Each row is a point. The points of each table are mixes of a few directions, plus a little noise. How many directions does each table use, and how many do they share? Where both have some left over, give the other angles between the two spaces (their principal angles), to ten degrees, smallest first.

First (4 x 2):
[[-2.50 -1.44]
 [ 4.52  2.43]
 [-1.19 -0.61]
 [-0.85 -0.50]]
Second (6 x 2):
[[-2.53 -1.34]
 [-1.81 -0.97]
 [ 3.56  1.92]
 [ 3.95  2.16]
 [-1.05 -0.56]
 [-2.16 -1.23]]
Directions: first 1, second 1, shared 1

First, 5 rows:
[[-0.08 -0.95 -0.27]
 [-0.34 -5.48 -1.48]
 [ 0.22  3.27  0.90]
 [ 0.30  4.56  1.23]
 [-0.09 -1.40 -0.36]]
Second:
[[ 2.27 -3.45 -1.47]
 [-0.39  3.34  1.05]
 [-3.02  2.48  1.40]
 [ 1.53 -2.33 -0.97]]
Directions: first 1, second 2, shared 1

First:
[[-3.70  1.86 -0.11  0.23]
 [-1.75  0.36  5.45  2.09]
 [ 2.47 -1.13 -1.10 -0.58]
 [ 3.43 -1.67 -0.55 -0.44]
 [-0.45  0.57 -3.68 -1.29]]
Second (7 x 4):
[[ 0.46  1.77 -0.19  1.44]
 [-0.06 -1.27 -0.97  2.03]
 [ 2.91 -0.32  0.38 -3.31]
 [-2.90 -1.26 -0.83  3.59]
 [ 3.00  0.24  0.96 -4.60]
 [-3.78  0.80 -0.34  4.19]
 [ 0.39  0.00  1.07 -3.32]]
Directions: first 2, second 3, shared 1; angles 90

First (7 x 8):
[[ 5.12 -3.19  2.75 -0.19 -1.03 -2.95  0.24 -4.12]
 [-2.79 -1.35  1.16  1.77 -0.71  0.28 -1.73  1.55]
 [-1.39  0.30  1.10  0.75 -1.15 -1.02 -0.66  1.04]
 [-1.56 -1.51 -1.42  0.63  1.72  2.99 -0.81  0.61]
 [-2.54 -1.35 -3.28  0.42  3.27  5.35 -0.71  1.25]
 [ 1.31  1.57 -1.18 -1.26  0.60  0.11  1.23 -0.51]
 [ 1.83  5.58  0.93 -2.08 -2.64 -4.76  2.39  0.21]]
Second (10 x 8):
[[ 1.16 -2.18 -3.07 -1.55  4.04  3.04 -1.79 -0.16]
 [ 2.64  3.45  1.28 -1.51 -2.28 -3.99  2.32 -1.05]
 [ 1.79  0.16  0.12 -0.53 -0.08 -0.50  0.96 -1.39]
 [-2.83  1.41 -1.91 -1.08  1.63  0.43 -3.06  3.93]
 [ 2.71  0.75 -2.87 -3.28  3.12  0.31 -1.01  0.04]
 [-2.42 -0.96  2.33  2.91 -2.49  0.04  0.72 -0.01]
 [-1.94  0.32  2.36  2.12 -2.79 -1.05  1.00  0.23]
 [-2.12 -1.33 -1.93 -0.12  2.47  2.48 -2.63  2.10]
 [ 0.01 -2.87  4.51  4.57 -4.35 -0.03  3.86 -4.10]
 [ 0.89  1.24 -0.88 -1.50  0.63 -0.80 -0.31  0.47]]
Directions: first 3, second 3, shared 2; angles 50

First:
[[ 5.41  4.10 -1.05  4.91  0.97  0.18  4.16  0.84 -4.28]
 [-2.23 -2.36  0.22 -2.53 -0.32  0.45 -2.69 -0.36  1.65]
 [ 0.61 -2.64 -1.94 -3.30 -2.17  1.10 -4.25 -0.04 -0.17]
 [-0.13  0.51 -0.64 -1.27 -3.27 -2.22  0.74 -0.02  1.24]
 [-1.17  1.59  1.30  1.26  0.21 -1.64  2.78 -0.08  1.13]
 [-2.25 -0.91  2.66  2.22  6.39  2.99 -0.34 -0.25 -0.32]
 [-0.23 -0.29 -0.51 -1.25 -1.84 -0.89 -0.40 -0.05  0.74]]
Second (8 x 9):
[[-3.00  0.56  1.98 -2.01  2.42  1.88 -1.35  0.10 -0.94]
 [ 4.92  0.39 -3.08  3.33 -4.51 -2.87  1.68 -0.41  1.46]
 [-1.42 -4.20  0.48 -1.12  2.98  0.21  1.17  0.89 -0.23]
 [ 0.74  4.37 -0.07  0.72 -2.47  0.18 -1.48 -0.89  0.01]
 [-3.02 -0.08  1.92 -2.04  2.70  1.80 -1.11  0.23 -0.88]
 [-0.45  6.01  0.89 -0.04 -2.08  1.15 -2.61 -1.12 -0.40]
 [ 2.35 -7.25 -2.21  1.25  0.93 -2.45  3.82  1.21  1.03]
 [-0.09  0.18  0.08 -0.05  0.00  0.08 -0.10 -0.04 -0.04]]
Directions: first 3, second 2, shared 0; angles 30, 90

First (11 x 11):
[[-3.74 -2.28 -2.14  1.06  0.04  1.11  1.83 -5.12 -2.03 -0.22 -2.48]
 [ 3.60  1.81 -0.93 -2.77  1.70 -0.57 -1.86  4.25  2.13 -0.47  2.95]
 [ 6.78 -1.14 -0.25  0.00  0.61 -0.90 -3.16  4.25 -0.96 -2.01  1.97]
 [ 3.60 -1.72  1.00  3.02 -0.97  0.91  0.39 -1.52 -1.05  2.33 -0.54]
 [ 1.53  0.10  2.14  3.18 -0.59  1.10  1.27 -2.44 -0.19  3.04 -0.37]
 [-3.42 -3.14 -3.31 -0.60  0.27 -0.17 -0.11 -2.42 -3.01 -3.75 -2.17]
 [-4.51  0.20 -3.48 -3.84 -0.08  0.75  2.18 -1.30  2.70  2.04 -0.80]
 [-2.81  2.03 -0.34 -3.95  0.07 -1.64 -1.06  4.05  1.90 -2.31  0.93]
 [ 0.05  3.91  3.44  2.28  2.48  0.14 -0.25 -0.98 -0.12 -0.68  1.96]
 [ 1.49  0.12  2.75  2.46 -0.77 -0.37 -0.54  0.35 -1.11 -0.20 -0.08]
 [-2.57  0.08  1.12 -0.88 -2.78 -0.36  1.34  0.88  1.74  2.25 -1.38]]
Second (8 x 11):
[[-0.60 -0.80  0.23  0.15  0.21  0.66  0.10  0.39  0.01  0.27  0.80]
 [-3.42 -5.69  2.29  0.81  2.17  4.51  0.03  2.84 -0.18  1.11  5.10]
 [ 1.72  2.93 -1.16 -0.47 -1.05 -2.34  0.01 -1.45  0.14 -0.55 -2.62]
 [ 4.46  7.30 -2.91 -1.06 -2.66 -6.02  0.12 -3.61  0.29 -1.31 -6.52]
 [ 1.56  2.58 -1.05 -0.41 -1.02 -2.06  0.00 -1.22  0.11 -0.48 -2.17]
 [-1.11 -1.85  0.84  0.30  0.74  1.55 -0.02  1.07 -0.05  0.46  1.58]
 [-2.34 -3.94  1.53  0.70  1.38  3.19 -0.01  2.01 -0.25  0.78  3.50]
 [-0.17 -0.52  0.04  0.12  0.13  0.44 -0.06  0.24 -0.04  0.00  0.36]]
Directions: first 5, second 1, shared 0; angles 90

First, 8 rows:
[[-0.57  3.17 -1.15 -3.25 -1.46  0.48 -3.92 -3.27 -3.11  1.29 -1.49 -0.04]
 [ 0.21  1.84  1.55  3.39  0.23 -2.06 -0.90 -3.14  2.18 -4.48 -0.21 -0.79]
 [ 4.70  1.56  1.05  2.50  2.49  1.35 -0.20 -0.03  2.25 -0.56 -2.91 -0.54]
 [-1.20 -2.08  4.94 -2.74 -3.63  2.94  2.31  0.70 -0.70 -1.78  4.96 -3.00]
 [-3.47  1.43 -5.95  0.00 -0.20 -1.10  1.01  2.39 -2.90  3.02 -1.99 -1.14]
 [ 1.12 -1.26 -1.95  0.56 -0.80 -1.80 -1.34 -1.53 -0.47  1.15 -1.30  1.59]
 [-0.05 -3.40  1.46 -1.87  0.40  1.17  1.79  2.77  0.42  1.55  2.38  1.45]
 [-0.60 -1.38  0.03  1.35  3.06 -1.14  1.25  2.18  2.40  0.02  0.64  2.63]]
Second, 9 rows:
[[-0.06  3.87 -1.23 -4.32  0.37  3.36 -1.81  0.50 -3.35  3.00 -2.14 -1.29]
 [ 3.60 -1.35  0.78  0.87  0.95 -0.53 -1.66 -1.55  1.46  0.31 -1.18  2.31]
 [-3.85  2.66 -0.87 -1.76 -0.08  1.10  0.91  1.82 -1.76  0.17  0.75 -1.99]
 [-0.35 -1.92  1.39  3.22  1.46 -2.71  0.84 -0.21  3.44 -2.81  1.55  2.14]
 [ 5.26  0.12 -0.12 -2.18 -0.19  2.00 -3.06 -2.07 -1.51  3.23 -3.17  1.18]
 [ 0.55 -0.81  0.83  1.75  1.58 -1.51 -0.38 -0.45  2.36 -1.32  0.36  1.98]
 [-4.04 -2.55 -0.53  2.47 -3.30 -1.97  4.07  1.40 -0.04 -2.71  3.27 -3.16]
 [ 0.28 -4.20  0.45  3.79 -1.94 -2.49  2.17 -0.46  1.91 -2.42  1.90  0.05]
 [-1.63  4.09 -0.92 -3.71  1.12  2.57 -1.33  0.93 -2.73  2.16 -1.19 -0.90]]
Directions: first 6, second 3, shared 3
